Rows are points. To make a cloud, some directions were put in groups of two or more. Within a group, all points are equally far from the middle, so they leave a hole (a ring in 2 directions, a hollow ball in 3). The other directions are filled evenly. Then the cloud was stretched, turned, moved and blurred a little. How many holes are there, and how many directions does each take, smallest first?

Cloud:
[[ 6.0 -1.1  2.4]
 [ 6.7 -1.4  1.7]
 [-5.1  0.0 -3.1]
 [-1.1 -5.8 -0.7]
 [-1.8  4.7  4.4]
 [-6.7 -4.3  0.0]
 [ 5.0  4.7  0.7]
 [10.1  2.1 -1.0]
 [ 4.4  6.1 -2.0]
 [-0.4 -3.2  7.2]
 [ 3.0 -4.1 -6.3]
 [ 3.0  3.8  3.1]
 [ 1.8  5.9 -3.0]
 [ 5.6 -5.1 -3.8]
 [ 1.0  5.7 -3.6]
 [ 0.8 -2.3 -6.8]
 [ 6.3  4.8 -0.1]
 [ 5.6 -0.6  2.8]
 [-5.9 -1.8 -2.1]
 [-3.5  4.7  5.1]
 [ 7.9 -4.5 -3.4]]
Holes: 1 (2)

Cloud:
[[ -6.3   1.6   2.2   5.0]
 [ -1.8  -4.9   1.9   6.8]
 [  6.2   0.1   6.7   2.2]
 [ -2.0  -7.1   3.4  -2.3]
 [ -6.4   0.2  -1.0  -5.4]
 [  2.1   1.3  -2.0   4.2]
 [  0.9   7.0   1.4   1.6]
 [ -1.1  -6.3   3.1   5.7]
 [ -1.0   0.9  10.1   4.6]
 [  6.5   1.3  -0.6   0.1]
 [  3.4   2.8   1.9 -10.3]
 [  3.4  -0.1  -2.8   2.1]
 [  4.9  -4.2   6.7  -0.8]
 [ -4.7   4.4   0.2   3.0]
 [  2.0   7.1   6.9  -0.3]
 [  0.1   7.6   3.7  -7.5]
 [ -0.3  -3.8  -1.9   4.6]
 [  5.4   1.7  -1.1   1.7]
 [  5.9   2.6   0.3   1.8]
 [ -0.9  -4.6   6.2   6.9]
 [ -5.3   1.0  -1.9  -6.3]
 [ -1.8   7.4   0.6  -0.2]
 [  1.0  -3.4  -3.4   1.3]
 [  0.4  -1.5  -2.2   4.9]
 [  3.0  -3.4   8.0   4.3]
 [  3.3   2.7   0.1 -10.0]
 [ -0.4   5.1   9.8  -0.9]]
Holes: 2 (2, 2)
